Rows are points. Each copy is the shape, with its points in the same order, turned, moved and blurred by noise. Say if it was mirrored as well.
In the rows, 128 means zero.

Shape (6 x 2):
[[156 150]
 [145 165]
 [110  85]
 [148 143]
 [136  85]
 [ 93 144]]
Copy 1 (6 x 2):
[[127 101]
 [109  98]
 [139 181]
 [125 109]
 [155 159]
 [ 87 146]]
Copy 1 is: mirrored
Copy 2 (6 x 2):
[[124  99]
 [101 100]
 [132 176]
 [123 108]
 [153 159]
 [ 74 148]]
Copy 2 is: mirrored
Copy 3 (6 x 2):
[[ 93 140]
 [ 95 159]
 [164 103]
 [104 138]
 [142  92]
 [152 164]]
Copy 3 is: mirrored
Copy 4 (6 x 2):
[[167 122]
 [166 106]
 [ 93 152]
 [156 126]
 [114 164]
 [112  92]]
Copy 4 is: mirrored

Shape (5 x 2):
[[104 149]
 [102 173]
 [169 138]
 [141 102]
 [161 130]]
Copy 1 (5 x 2):
[[ 96 125]
 [ 80 102]
 [158 105]
 [152 146]
 [156 112]]
Copy 1 is: mirrored
Copy 2 (5 x 2):
[[136 158]
 [115 181]
 [ 97  99]
 [139  96]
 [105  94]]
Copy 2 is: mirrored
Copy 3 (5 x 2):
[[160 132]
 [174 149]
 [104 162]
 [100 118]
 [105 151]]
Copy 3 is: mirrored
Copy 4 (5 x 2):
[[164 121]
 [184 128]
 [121 169]
 [104 131]
 [121 160]]
Copy 4 is: mirrored

Shape (7 x 3):
[[118 116 182]
 [ 80  80 101]
 [114 161 124]
 [134 104 137]
 [148 111  97]
 [158 113 163]
 [113 123 120]]
Copy 1 (7 x 3):
[[151 156 175]
 [185  71 139]
 [154 149  98]
 [134 118 150]
 [115  98 118]
 [114 142 167]
 [153 113 125]]
Copy 1 is: mirrored
Copy 2 (7 x 3):
[[118 131 181]
 [ 43 122 120]
 [118 171 121]
 [107 113 136]
 [111 112  93]
 [142 105 152]
 [ 97 141 124]]
Copy 2 is: only turned

Shape (8 x 4):
[[108 106 146 125]
 [129 164  64 128]
 [138 116 108 151]
 [141 184 156  72]
 [114 158  97 159]
 [142 113 121 168]
 [128 105 148 134]
 [145 129 152 165]]
Copy 1 (8 x 4):
[[105  89 136 138]
 [135 146  64 102]
 [134 119 102 154]
 [153 116 154  50]
 [107 154  92 126]
 [133 127 116 171]
 [121  94 139 143]
 [130 137 152 156]]
Copy 1 is: only turned
Copy 2 (8 x 4):
[[106 103 130 109]
 [165 117  76 161]
 [133  86 114 151]
 [169 188 152 122]
 [115 121  86 178]
 [117  78 129 160]
 [113  96 140 122]
 [109  99 151 161]]
Copy 2 is: only turned
Copy 3 (8 x 4):
[[ 97  91 126 111]
 [134 189 132 132]
 [118 126 105 146]
 [168 112 193 100]
 [105 161 138 153]
 [109 114 103 164]
 [107  88 119 132]
 [118  97 132 170]]
Copy 3 is: only turned
Copy 4 (8 x 4):
[[119 160 136  97]
 [ 93 101  68 138]
 [128 135 121 143]
 [ 77  86 137  55]
 [ 84 131 103 151]
 [127 143 136 154]
 [131 151 149 110]
 [118 136 167 139]]
Copy 4 is: mirrored

Shape (10 x 4):
[[138 104  92 141]
 [153 147 113 144]
 [142 113 139 136]
 [ 73 135 141 135]
 [ 77 133  76 167]
 [127 137 115  89]
 [ 92 123 130 113]
 [155  62  93  91]
 [127 119 108 100]
 [150 134 106  96]]
Copy 1 (10 x 4):
[[118  99 133 116]
 [139 138 109 122]
 [134 137 151 114]
 [ 87 162 163 157]
 [ 80 109 121 183]
 [ 89 155 123  92]
 [ 81 149 158 124]
 [ 96  83 151  59]
 [ 92 132 137  95]
 [104 142 114  84]]
Copy 1 is: only turned
Copy 2 (10 x 4):
[[144 128  99 133]
 [154 155 128 165]
 [123 126 136 151]
 [117 158 170 104]
 [170 167 136  76]
 [103 177 119 146]
 [105 157 142 115]
 [ 94 112  64 136]
 [108 156 108 136]
 [111 165  99 164]]
Copy 2 is: mirrored
Copy 3 (10 x 4):
[[151 113  85  98]
 [135 145  88 139]
 [153 112 116 133]
 [ 91  89 137 130]
 [ 80  82  76  98]
 [126 145 141 103]
 [110 106 142 115]
 [192 125 119  67]
 [137 135 124  94]
 [144 158 121 102]]
Copy 3 is: only turned

Shape (12 x 6):
[[167 137 116 114 103 109]
 [176 121 142  87  68 134]
 [162 154 161 107 178  97]
 [118 100 171 148 108 172]
 [119  85 120 131 125 138]
 [ 91 127 122 124 141 163]
 [ 96  93 136 162 130 155]
 [125  73 153 135 130 143]
 [171 150 177 117 106  82]
 [164 137 144 126 102 113]
 [137 126 138  83  65 103]
 [115 109 128 141 151 145]]
Copy 1 (12 x 6):
[[144 147 113 109 100 130]
 [131 128 123  66  75 119]
 [185 180 146 106 161 117]
 [ 94  93 170 104 147 112]
 [ 97 113 112 109 157 124]
 [ 79 148 147 115 167 150]
 [ 82 105 145 133 171 122]
 [109  98 132  96 168 103]
 [172 159 144 108  97  81]
 [146 136 132 112 103 116]
 [110 158 115  81  83  95]
 [109 129 136 122 172 137]]
Copy 1 is: only turned
Copy 2 (12 x 6):
[[150 160 140 140  91 126]
 [136 139 169 171  62 136]
 [138 134 148  95 116  55]
 [107  87 146 169 147 142]
 [109 112 104 136 119 148]
 [ 96 118 140 104 150 158]
 [109  97 110 139 161 155]
 [103  87 109 151 123 129]
 [183 125 162 145  93  83]
 [156 142 148 151 104 116]
 [162 121 163 138  64 155]
 [106 118 115 120 147 133]]
Copy 2 is: mirrored
Copy 3 (12 x 6):
[[161 120 134 124 136 123]
 [152 119 173  92  98 110]
 [150 172  80  93 170 129]
 [ 85 152 139 103  90 173]
 [ 99 101 114 118 124 165]
 [ 86 136 138 114 159 182]
 [ 71 123 116 125 111 177]
 [ 84 110 107  88 102 162]
 [156 166 111 111 113  82]
 [154 142 123 123 114 126]
 [129 116 170 123 124  79]
 [104 121 113 121 135 178]]
Copy 3 is: mirrored
Copy 4 (12 x 6):
[[154 134 143 162 131  88]
 [145 118 176 206 118 110]
 [172 181 156 100 121 123]
 [121  98 128 160 144 186]
 [112  99 136 136 165 130]
 [ 84 142 117 132 142 152]
 [106  97 105 126 162 158]
 [125  91 149 130 167 154]
 [196 135 148 146  94 120]
 [168 126 143 165 126 111]
 [132  99 164 174  92  96]
 [116 128 116 120 162 145]]
Copy 4 is: mirrored

Shape (12 x 8):
[[134 108 134 134  83 128 137 145]
 [109 109  99 136 140 112 142 213]
 [131 119 127 152 128 136 136 138]
 [124 154 164 150 141 130 142 113]
 [135 106 148 104 143 127 137 143]
 [102 109 155 156 146 200 162 123]
 [ 80 142 135 149 137 128 159 106]
 [108 118  34 119 145 162 137 129]
 [142  95 148 151 142 135 199 109]
 [ 81 105 165 145 141 109 127 105]
 [147  99 159 146 103 131 123 116]
 [118 104  42 151 148 118 126 107]]
Copy 1 (12 x 8):
[[137  90 107 149 106 143 129 135]
 [ 86  92  93 152 190 157 135 141]
 [123 123 125 147 131 142 113 126]
 [129 144 170 138 119 129 138 121]
 [148 117 115 117 150 134 140 111]
 [126 155 143 127 115 204 115  90]
 [ 97 154 142 156 110 138 151  96]
 [ 74 173  47 132 135 144 101 127]
 [171 156 127 180 134 162 135  98]
 [114 115 151 145 119 120 138  62]
 [159 101 133 142 104 131 106 113]
 [ 84 163  66 169 137 106  82 112]]
Copy 1 is: only turned
Copy 2 (12 x 8):
[[ 88  74 134 133 140 140 156 139]
 [ 74 149  74 140 151 149 161 169]
 [108 107 125 148 125 134 135 130]
 [105 132 163 147 107 134 117 122]
 [106 117 152 138 170 139 130 156]
 [110 117 147 177 143 176 111  87]
 [101 148 144 126 111 147 146  91]
 [170 133  62 107 152 178 157 119]
 [131 120 169 192 134 136 170 119]
 [ 87 131 160 125 145 105 132  83]
 [107  68 146 133 133 115 131 128]
 [170 127  65 115 129 122 176 109]]
Copy 2 is: only turned
Copy 3 (12 x 8):
[[143 163 131 120 109 122 150 182]
 [ 69 189 159 101 156 115 152 181]
 [125 141 147 134 131 137 150 160]
 [140 134 174 149 128 139 131 128]
 [129 138 159  84 133 119 134 147]
 [168 149 171 126 156 187 170 144]
 [127 152 164 148 117 154 173 107]
 [ 99 179  80 113 185 140 182 116]
 [163 118 176 124 135 123 200 158]
 [107 115 167 125  86 167 161 125]
 [151 123 136 128 109 145 138 176]
 [ 80 137  85 141 155 137 192 131]]
Copy 3 is: only turned

Shape (14 x 9):
[[120 135  83 102 126 128 133 141 120]
 [117 134  75 134 150 159 164 127 124]
 [125 113 121 114 136 137 143 164 110]
 [122 121  96 116 185 109 166 117 154]
 [166 115 128 126 141 174  92  53 111]
 [124 118 117 136 121 117 161 131 110]
 [119 103 113 133 131 133 144 151 157]
 [143 102 123 112 164 168 116 162 168]
 [127 153 153 110 194 122 129 118 114]
 [154 175  76 147 173 115 145 157 115]
 [116 115  98 121 122 117 164 148 114]
 [160  90 118 130 134 111 133 111 196]
 [132 108  91 162 120 124  25 138 121]
 [121 175 171 117 150 159 114 151 119]]
Copy 1 (14 x 9):
[[137 135  95 178 130 118 109 127 108]
 [142 162  72 145 173 133 122 123 114]
 [159 105  94 145 138 111 133 129 129]
 [122 148  95 162 179  95 176 116 101]
 [154 161 188 157 188 156 107  71 141]
 [153 146 112 121 123 113 129 119 108]
 [133 132  97 135 140  94 142 105 143]
 [142 113 113 166 182  86 147 116 184]
 [135 115 155 148 192 121 159 160  97]
 [152 164  99 162 175  77 113 172  94]
 [150 137  85 139 122 109 129 120 110]
 [118 164 144 156 143  65 174  82 158]
 [104 104 157 154 152  64  38  84 140]
 [137 104 143 139 171 127 125 187 145]]
Copy 1 is: mirrored
Copy 2 (14 x 9):
[[131 150 121 110 136 142 145 179 112]
 [105 154 115 125 160 179 172 152 113]
 [130 134 151 126 153 141 149 162 144]
 [136 141 147 128 109 193 149 154  98]
 [ 95 173 114  90 130 139 101  73 124]
 [132 130 132 130 133 130 177 140 127]
 [122 105 132 141 123 153 141 165 140]
 [114 126 140 133 136 178  89 168 159]
 [125 188 180 159 127 155 128 133 108]
 [181 170 118 151 171 173 146 159  90]
 [136 129 133 119 140 140 181 164 130]
 [144 105 112 111  73 174 109 135 134]
 [131 105 100 111 160  89  64 134  87]
 [105 192 136 178 133 117 114 155 141]]
Copy 2 is: mirrored
Copy 3 (14 x 9):
[[135 160  79 115 140 126 131 145 135]
 [119 126  83 121 170 158 148 136 150]
 [152 128 105  98 117 137 139 137 126]
 [ 97 111  97  97 161 117 107 116 156]
 [138 135 114 191 146 173  89  79  91]
 [121 133 114 123 119 124 160 122 137]
 [131 110 101 123 113 134 124 154 155]
 [168  95 106 116 130 156  79 155 144]
 [108 132 140  85 153 140  91 114  93]
 [133 140 130 108 201 105 142 161 130]
 [131 138  93 107 122 122 157 133 146]
 [126 104 116 160 115 106  80 122 178]
 [150 124  82 193 119 102  99 183  60]
 [131 153 158  96 128 174 102 159  99]]
Copy 3 is: only turned
Copy 4 (14 x 9):
[[140 128  90 111 128 155 159 147 154]
 [ 98 115  79 126 129 158 178 143 124]
 [142  93 113 132 117 158 139 153 139]
 [ 79 100  93 146 161 149 161 145 175]
 [ 98 129 112  80 171 125 100  88  92]
 [138 116 113 162 130 138 151 138 135]
 [112 118 114 151 115 180 137 138 152]
 [ 89  85 119 107 109 190 108 131 157]
 [ 91  89 138 110 160 109 127 171 149]
 [ 98 101  68 123  95 101 164 156 163]
 [145 114  97 154 130 155 161 146 145]
 [ 86 130 117 152 138 166 115  81 186]
 [129 177  74  97 102 145  49 145 137]
 [115 104 169  89 106 122 132 171 129]]
Copy 4 is: mirrored

Shape (14 x 9):
[[114 101  66 113 133  99 145 136 136]
 [121 146 137 121 116 151 106 110 141]
 [100  76 169 121 147  65 202 151  96]
 [143 116 135 131 122 116 121 131 162]
 [116 114 126  90 160  78 182 121 111]
 [179 140 163  86 141 151  99 123 121]
 [161 143 163 167 168 138 110 131 135]
 [ 98 132  79 129 142 102 146 118 154]
 [137 126 110 139 145 115 149 115 199]
 [122  86  88 136 157  97 145 128 159]
 [129 152 139 101 106 166 124 151 128]
 [160 122 100 161 130 133 169 107 150]
 [168 172 155 120 131 142 114 163 139]
 [151 169 149  86  84 114  98 131  98]]
Copy 1 (14 x 9):
[[134 141 100 138  98 162 177 168 135]
 [122 111 116 137 143  98 136 119 150]
 [142 118 125 135  59 155 110 147  35]
 [140 134 117 127 132 124 169 107 117]
 [144 117 119 176  71 142 145 151  83]
 [125 133 115 181 133 112 128  61 145]
 [170 172 122 144 150  78 120  97 110]
 [148 123 112 139 105 124 176 186 139]
 [187 119 133 132 134 122 192 140 128]
 [178 140  90 126 107 145 177 160 115]
 [110 129 147 136 124 123 117 104 161]
 [171 139 130 152 170 151 151 153 118]
 [125 162 162 157 134  96 139  83 142]
 [ 52 135 129 171 128 104 139  96 127]]
Copy 1 is: mirrored
Copy 2 (14 x 9):
[[161 119  88  84 139 130 104  77 163]
 [118 125 141 125 149 115 144 133 108]
 [132  85  56 107  87 195 181 106 168]
 [144 115 120 110 121 143 121 139 106]
 [154  91  78 121 141 192 164  86 152]
 [122 135 130 161 172 151 127 165 117]
 [103  94 168 126 117 170 106 162 125]
 [157  98 128  89 131 131 118  66 134]
 [170  86 136  73 131 157 100 114  95]
 [157  93  91  92 128 151  96  93 141]
 [110 144 142 106 158 122 157 145 131]
 [177  82 153  99 135 143 119 138 149]
 [111 153 160 109 148 162 139 159 120]
 [129 178 139 164 144 130 173 130 124]]
Copy 2 is: mirrored
Copy 3 (14 x 9):
[[105  88 133 135  70 117  98 124 153]
 [111 148 133 136 134 162 134 143 119]
 [130 110 171  89 123  49  41 126 109]
 [149 135 138 127 118 143 124 107 125]
 [106 113 165 108 124  96  53 126 159]
 [144 149 120 131 180 139 142 151 167]
 [151 101 147 136 185 153 127 109 106]
 [ 96 106 155 134  81 152  94 118 134]
 [154 121 153 146  98 172  91  95 132]
 [137  93 158 155  79 117  94  99 134]
 [130 138 105 103 134 154 124 169 126]
 [134 109 104 143 117 160  80  80 125]
 [154 117 126  89 166 169 138 141 140]
 [ 95 157 110  70 153 135 155 143 156]]
Copy 3 is: only turned
